Each row of a before or after table is a point. One or more steps were done to the points. Then noise was added and the rows were shuffled. The steps act on how far a point lies along the listed directions, d1 being the first. Name the steps. A step turns or swaps two directions, mirrors them in a line or flattens them onto one, adds a multiple of one to another, or multiplies one. Angles are multiples of 10 degrees, from the lower direction toward the higher: turns from -170 to 170, lines from 10 to 170 but not 90. Use the fewest steps. Two steps may share a direction if one is a turn and the other turns, adds or multiplies; they go together, in the order done. Otherwise the lowest direction goes first.

Directions:
(1): [0.08 0.44]
(2): [ 0.44 -0.08]
Before (8 x 2):
[[ 0.34  0.05]
 [-0.16 -0.23]
 [-0.49  0.22]
 [ 0.10 -0.29]
 [ 0.03  0.75]
 [-0.04  0.19]
 [-0.04 -0.18]
 [-0.18  0.58]]
After (8 x 2):
[[-0.20 -0.28]
 [ 0.05  0.55]
 [ 0.19 -0.26]
 [-0.70  0.36]
 [-0.16  0.10]
 [ 0.20 -0.08]
 [ 0.27  0.04]
 [-0.41  0.45]]
Steps: mirror d1 and d2 in the line at 140 degrees

Directions:
(1): [ 0.15 -0.47 -0.22]
(2): [ 0.23  0.27 -0.41]
(3): [-0.47 -0.02 -0.28]
Before:
[[-0.04  0.43 -0.12]
 [-0.10  0.46  0.08]
 [ 0.34 -0.17  0.12]
 [ 0.05  0.59 -0.35]
 [-0.42 -0.31  0.23]
 [ 0.00  0.41 -0.39]
 [-0.33 -0.23  0.36]
 [-0.05  0.47  0.03]
 [-0.41 -0.36  0.41]
 [-0.06  0.58 -0.30]]
After, 10 rows:
[[-0.18  0.33 -0.18]
 [-0.32 -0.28  0.49]
 [-0.32 -0.18  0.37]
 [-0.21  0.32 -0.11]
 [-0.25 -0.19  0.36]
 [ 0.00  0.42 -0.37]
 [-0.12  0.51 -0.35]
 [-0.10  0.33 -0.20]
 [ 0.00  0.51 -0.43]
 [ 0.27 -0.25  0.08]]
Steps: flatten d1 and d3 onto the line at 140 degrees

Directions:
(1): [ 0.00 -0.26  0.39  0.41]
(2): [-0.59 -0.19 -0.12  0.00]
(3): [-0.23  0.50  0.31  0.02]
(4): [ 0.00  0.21 -0.36  0.47]
Before, 14 rows:
[[-0.19  0.26  0.21  0.36]
 [ 0.00  0.10  0.03 -0.27]
 [ 0.13 -0.17 -0.08  0.39]
 [-0.44  0.22  0.24  0.44]
 [ 0.05 -0.15  0.44  0.05]
 [-0.42  0.57  0.35  0.62]
 [-0.01  0.39  0.09  0.18]
 [-0.68 -0.36  0.04  0.19]
 [ 0.01  0.47  0.23 -0.24]
 [-0.33 -0.39  0.45  0.06]
 [-0.25 -0.28  0.18 -0.02]
 [-0.18 -0.40  0.01  0.08]
 [ 0.30 -0.48  0.45  0.49]
 [-0.08 -0.03 -0.64  0.24]]
After:
[[-0.09  0.04  0.30  0.31]
 [ 0.23  0.12  0.32 -0.07]
 [ 0.32 -0.84 -0.09  0.46]
 [ 0.29 -0.04  0.23 -0.21]
 [ 0.13  0.42 -0.03  0.51]
 [-0.25 -0.25  0.75 -0.01]
 [-0.05 -0.35 -0.24  0.21]
 [-0.12 -0.32 -0.43 -0.17]
 [ 0.11 -0.47  0.03  0.25]
 [ 0.34 -0.18  0.42 -0.31]
 [ 0.39 -0.51  0.06  0.25]
 [-0.05  0.04 -0.22 -0.22]
 [ 0.71 -0.01  0.31  0.03]
 [-0.09 -0.28  0.29 -0.23]]
Steps: turn d1 and d4 by -40 degrees; turn d2 and d3 by -170 degrees

Directions:
(1): [ 0.52 -0.33  0.36 -0.30 -0.08  0.10 -0.40  0.11]
(2): [ 0.01  0.20 -0.11 -0.64  0.42  0.21  0.11 -0.30]
(3): [-0.51 -0.19 -0.23 -0.09 -0.07  0.38 -0.51  0.11]
(4): [ 0.33  0.14 -0.36 -0.02 -0.34  0.52  0.27  0.27]
(5): [-0.25 -0.50  0.28 -0.11 -0.25  0.20  0.47 -0.23]
(6): [ 0.26 -0.25 -0.19  0.46  0.30  0.29 -0.09 -0.48]
Before:
[[-0.44  0.28 -0.43  0.57 -0.05 -0.24 -0.26  0.11]
 [ 0.44 -0.17  0.41  0.21  0.49 -0.34  0.33 -0.61]
 [-0.03 -0.57  0.20  0.45  0.04  0.13  0.02 -0.27]
 [-0.55 -0.07 -0.20  0.24 -0.08  0.18  0.32  0.04]
 [-0.62  0.03 -0.15 -0.57 -0.06  0.19  0.24  0.04]
 [-0.04 -0.17 -0.14 -0.06 -0.06  0.11  0.67 -0.28]
 [ 0.34  0.16 -0.14 -0.42 -0.08  0.36  0.10  0.25]
 [-0.59 -0.32 -0.17  0.20 -0.43 -0.06  0.27  0.11]
 [-0.06  0.02  0.34  0.58 -0.02 -0.67  0.04 -0.27]
 [-0.37  0.34 -0.18 -0.53  0.10  0.38  0.19  0.43]
 [ 0.34  0.09  0.02  0.22  0.59 -0.19 -0.21 -0.06]]
After (11 x 8):
[[-0.08 -0.12 -0.19 -0.07  0.13 -0.01  0.73 -0.44]
 [-0.80 -0.25  0.25 -0.40 -0.10 -0.04 -0.52  0.26]
 [-0.03  0.67 -0.29  0.00  0.37 -0.36  0.26 -0.19]
 [ 0.07 -0.33 -0.02  0.69 -0.17 -0.08  0.44 -0.21]
 [-0.59  0.16  0.03 -0.43  0.37 -0.14 -0.25 -0.41]
 [-0.21  0.06 -0.08  0.11  0.06  0.01  0.68 -0.09]
 [-0.27 -0.10  0.39 -0.56  0.01 -0.10  0.33  0.05]
 [ 0.26 -0.05 -0.13  0.80  0.00  0.23  0.28  0.13]
 [ 0.37 -0.14 -0.16  0.30 -0.27  0.38 -0.06  0.31]
 [-0.19  0.14  0.07 -0.14  0.21 -0.24 -0.48  0.46]
 [-0.45 -0.30 -0.17 -0.01 -0.34  0.18  0.35  0.05]]
Steps: turn d2 and d3 by 170 degrees; multiply d6 by -1

Directions:
(1): [-0.19 -0.50 -0.18  0.42 -0.09 -0.36 -0.15 -0.49 -0.01]
(2): [-0.33  0.18  0.02 -0.06  0.47 -0.06  0.43 -0.30  0.50]
(3): [-0.34 -0.48  0.14 -0.49 -0.13 -0.23 -0.10  0.36  0.27]
(4): [ 0.56 -0.43  0.00 -0.36  0.01  0.14  0.37 -0.31 -0.02]
(5): [-0.08 -0.15  0.00  0.28 -0.37  0.64  0.01  0.02  0.48]
(6): [ 0.09 -0.23  0.77  0.35  0.29  0.02  0.02  0.13 -0.07]
Before:
[[-0.05  0.41  0.41 -0.03  0.03  0.33  0.11  0.53  0.11]
 [-0.06 -0.33  0.31 -0.37 -0.14 -0.20 -0.04  0.33  0.15]
 [-0.03  0.39  0.04  0.03  0.66 -0.66  0.03 -0.25 -0.32]
 [-0.40  0.53 -0.32  0.01  0.22 -0.57 -0.02 -0.47 -0.09]
 [-0.16  0.33 -0.21  0.49  0.17 -0.67 -0.37 -0.12 -0.36]
 [ 0.16  0.13  0.31 -0.30 -0.06  0.22 -0.21  0.62 -0.19]
 [ 0.25 -0.67  0.56 -0.11 -0.14  0.33  0.07  0.23  0.18]
 [ 0.34  0.45  0.14 -0.35 -0.11  0.37  0.14  0.06 -0.14]
 [-0.49  0.09  0.19  0.26  0.25 -0.29 -0.41 -0.16 -0.19]]
After (9 x 9):
[[ 0.10  0.44  0.17  0.37 -0.30  0.52 -0.02  0.28  0.01]
 [-0.39  0.29  0.37  0.30  0.47 -0.60  0.00 -0.37 -0.11]
 [ 0.16  0.21  0.21  0.48  0.48 -0.57 -0.13 -0.27 -0.54]
 [ 0.49 -0.29  0.04 -0.47 -0.52  0.46 -0.13  0.38 -0.11]
 [ 0.32  0.34 -0.06  0.09 -0.15  0.44  0.15 -0.44  0.02]
 [ 0.16  0.55 -0.28 -0.10 -0.21  0.45 -0.15  0.14 -0.10]
 [-0.46  0.10  0.11  0.10  0.12 -0.30 -0.52  0.07 -0.31]
 [-0.30  0.19 -0.28  0.32  0.21 -0.79 -0.36 -0.12 -0.20]
 [ 0.27  0.17  0.17 -0.51 -0.09  0.02  0.01  0.38 -0.08]]
Steps: turn d1 and d3 by 60 degrees; turn d3 and d5 by -30 degrees; turn d2 and d6 by 80 degrees

Directions:
(1): [-0.17 -0.43 -0.09 -0.20  0.27  0.02  0.71 -0.11  0.34 -0.35 -0.04]
(2): [-0.19  0.00  0.18  0.36 -0.03 -0.07 -0.04 -0.55 -0.14 -0.16 -0.73]
(3): [ 0.09  0.68 -0.22  0.05 -0.39 -0.22  0.54 -0.08 -0.14 -0.19  0.08]
Before (14 x 11):
[[-0.01 -0.01 -0.10 -0.06 -0.04  0.00  0.31  0.07  0.08 -0.17  0.28]
 [ 0.00  0.46 -0.03  0.12 -0.36 -0.16  0.07 -0.02 -0.10 -0.19 -0.02]
 [-0.19 -0.55 -0.03 -0.09  0.32  0.17  0.24 -0.17  0.22 -0.03 -0.15]
 [-0.14 -0.13 -0.01 -0.18  0.15  0.12  0.16 -0.06  0.06 -0.03 -0.17]
 [ 0.14  0.58 -0.03  0.06 -0.22 -0.12  0.08 -0.27 -0.15 -0.04 -0.22]
 [ 0.05 -0.35 -0.10 -0.21  0.20  0.25 -0.19  0.34  0.15  0.13  0.24]
 [ 0.06 -0.05  0.07 -0.14 -0.01  0.13 -0.29  0.14  0.03  0.16  0.15]
 [ 0.15  0.38 -0.21  0.05 -0.22  0.08  0.00  0.01 -0.09  0.11  0.12]
 [ 0.00  0.02 -0.24 -0.19  0.02 -0.05  0.57  0.21  0.21 -0.14  0.30]
 [-0.10  0.01 -0.08  0.18 -0.05 -0.19  0.35 -0.27 -0.07 -0.26 -0.28]
 [ 0.17  0.36 -0.16 -0.18 -0.26 -0.15  0.30  0.23  0.02 -0.12  0.31]
 [-0.03 -0.13  0.09  0.06  0.07  0.16 -0.37 -0.07 -0.07  0.11 -0.15]
 [ 0.19  0.31 -0.04 -0.15 -0.20 -0.01  0.25  0.10  0.00  0.11  0.41]
 [ 0.11 -0.15  0.03 -0.12  0.10  0.04 -0.37  0.14 -0.10  0.24  0.18]]
After:
[[ 0.03 -0.39  0.16 -0.19  0.18  0.24 -0.54  0.21  0.11  0.27  0.16]
 [ 0.26  1.13 -0.40 -0.12 -0.70 -0.40  0.90  0.15 -0.13 -0.34  0.38]
 [ 0.23  0.87 -0.39  0.06 -0.50 -0.07  0.38  0.00 -0.17 -0.02  0.25]
 [ 0.01  0.29 -0.18 -0.01 -0.21 -0.11  0.54 -0.01  0.00 -0.28  0.25]
 [-0.07  0.44 -0.19  0.25 -0.28 -0.33  0.67 -0.37 -0.16 -0.38 -0.29]
 [ 0.03  0.48 -0.37 -0.10 -0.25 -0.21  0.92  0.07  0.10 -0.30  0.24]
 [ 0.25  1.35 -0.29  0.08 -0.64 -0.36  0.68 -0.32 -0.29 -0.24 -0.06]
 [-0.18 -0.29  0.05 -0.16  0.23  0.15  0.04 -0.10  0.09  0.00 -0.26]
 [-0.08 -0.62  0.23  0.00  0.36  0.32 -0.75  0.02  0.03  0.26 -0.17]
 [ 0.11  1.20 -0.28  0.15 -0.78 -0.41  0.67 -0.08 -0.24 -0.38  0.12]
 [-0.04 -1.00  0.11 -0.25  0.57  0.46 -0.70  0.42  0.28  0.30  0.15]
 [ 0.27  0.88 -0.22 -0.11 -0.53 -0.20  0.69  0.04 -0.11 -0.06  0.50]
 [-0.30 -1.10  0.19 -0.05  0.63  0.34 -0.21 -0.21  0.30  0.10 -0.35]
 [ 0.05 -0.62  0.17 -0.18  0.38  0.20 -0.74  0.25  0.00  0.40  0.19]]
Steps: add 0.3 times d1 to d2; multiply d3 by 3

Directions:
(1): [ 0.19 -0.57 -0.13  0.05 -0.22  0.00 -0.29 -0.07 -0.25  0.58 -0.34 -0.10
  0.56 -0.12]
(2): [ 0.30  0.04 -0.31  0.09  0.25  0.61 -0.60  0.10  0.53 -0.23 -0.04  0.19
  0.13  0.00]
(3): [ 0.40  0.59  0.17 -0.15 -0.13  0.13 -0.10 -0.61 -0.14  0.18  0.34 -0.20
  0.33  0.31]
(4): [ 0.41 -0.03  0.11  0.31  0.08 -0.21  0.27 -0.25 -0.07 -0.30 -0.56  0.60
  0.09  0.39]
(5): [-0.04 -0.34  0.38 -0.22  0.42 -0.26 -0.55 -0.11 -0.43 -0.50  0.25  0.04
  0.11 -0.02]
(6): [ 0.25 -0.14  0.46 -0.53 -0.32  0.41  0.28  0.43  0.03 -0.33 -0.22 -0.23
  0.21  0.13]
Before (14 x 14):
[[-0.14 -0.28 -0.11  0.36  0.35 -0.57  0.06 -0.11 -0.05 -0.15 -0.16  0.39
  -0.09  0.09]
 [-0.16  0.12 -0.17  0.25 -0.01 -0.26  0.28 -0.03  0.17  0.41  0.19 -0.13
  -0.35 -0.25]
 [-0.36 -0.47  0.13  0.01  0.24 -0.07  0.00  0.42  0.05 -0.44  0.08 -0.20
  -0.19 -0.46]
 [ 0.13 -0.01 -0.23 -0.16  0.23  0.75 -0.62  0.28  0.57 -0.45 -0.01  0.00
   0.00 -0.41]
 [-0.05  0.01 -0.05  0.36  0.18 -0.28  0.25 -0.07 -0.07  0.15 -0.26 -0.03
  -0.04 -0.27]
 [-0.38 -0.03 -0.16 -0.09  0.01 -0.27 -0.16  0.02 -0.06  0.14  0.16 -0.19
  -0.04 -0.20]
 [-0.05 -0.12  0.09  0.00  0.17  0.03 -0.33 -0.02  0.02 -0.20 -0.02 -0.02
  -0.11 -0.10]
 [-0.24 -0.28 -0.21  0.26  0.08 -0.24 -0.14  0.08 -0.15  0.29  0.25  0.08
  -0.24 -0.27]
 [-0.21 -0.35 -0.44  0.58  0.28 -0.01  0.10  0.35  0.30 -0.15 -0.46  0.40
   0.01 -0.02]
 [-0.41 -0.02 -0.46  0.23  0.16 -0.12  0.32  0.19  0.07  0.12 -0.01 -0.12
  -0.39 -0.36]
 [-0.62  1.14  0.00 -0.03  0.47 -0.04  0.16  0.15  0.62 -1.04  0.86  0.24
  -1.48  0.02]
 [ 0.20 -0.14  0.55 -0.71 -0.19  0.58  0.09  0.60 -0.01 -0.65 -0.05 -0.43
   0.14  0.06]
 [-0.22  0.47 -0.28  0.27 -0.41  0.12  0.20  0.17  0.61  0.26  0.04 -0.17
  -0.24  0.08]
 [-0.44 -0.02  0.10 -0.19  0.14 -0.28 -0.30  0.11 -0.23 -0.11  0.27 -0.13
  -0.14 -0.41]]
After (14 x 14):
[[-0.21 -0.21 -0.11 -0.14 -0.20 -0.08  0.13  0.32  0.07  0.04 -0.26 -0.11
   0.03 -0.13]
 [-0.16 -0.14  0.21 -0.06 -0.01 -0.18 -0.07 -0.07 -0.20  0.00 -0.01 -0.17
  -0.11 -0.11]
 [ 0.26 -0.30 -0.16  0.07 -0.12  0.28 -0.05  0.27  0.36  0.31 -0.23 -0.10
   0.10 -0.25]
 [-0.31 -0.41  0.19 -0.15  0.54 -0.29 -0.67 -0.07 -0.34 -0.56  0.26  0.05
  -0.10 -0.47]
 [-0.09  0.06  0.03 -0.30  0.08  0.41 -0.44  0.10 -0.04  0.04  0.54 -0.62
   0.49 -0.06]
 [ 0.04 -0.38  0.10 -0.18 -0.31  0.22  0.12  0.44 -0.07  0.20  0.03 -0.19
   0.01 -0.18]
 [-0.20 -0.99 -0.80  0.67  0.00 -0.62 -1.09 -0.50 -0.47  1.31 -0.27  0.15
   0.38 -0.54]
 [-0.38 -0.21  0.00 -0.07 -0.23 -0.30  0.22  0.29 -0.18  0.23 -0.25 -0.09
  -0.06 -0.39]
 [-0.49 -0.19 -0.05  0.08  0.02 -0.20  0.09  0.14 -0.05  0.18  0.35 -0.50
  -0.16 -0.54]
 [-0.57  0.37 -0.26  0.45  0.54 -0.55  0.04 -0.20 -0.08 -0.28  0.44  0.21
  -0.75 -0.12]
 [ 0.06 -0.21 -0.33  0.30 -0.01  0.25 -0.70  0.21  0.53 -0.05 -0.20  0.13
   0.17  0.01]
 [ 0.20  0.17  0.06 -0.03 -0.04  0.28  0.11  0.07  0.11  0.16 -0.13 -0.40
   0.23 -0.23]
 [-0.05 -0.29 -0.40 -0.08 -0.02  0.40 -0.13  0.31  0.13  0.26 -0.07 -0.37
   0.16 -0.39]
 [ 0.11  0.02  0.12 -0.33 -0.31  0.03  0.09 -0.10 -0.08  0.43  0.22 -0.52
   0.43  0.07]]
Steps: turn d1 and d6 by 130 degrees; turn d2 and d5 by 80 degrees; swap d3 and d4
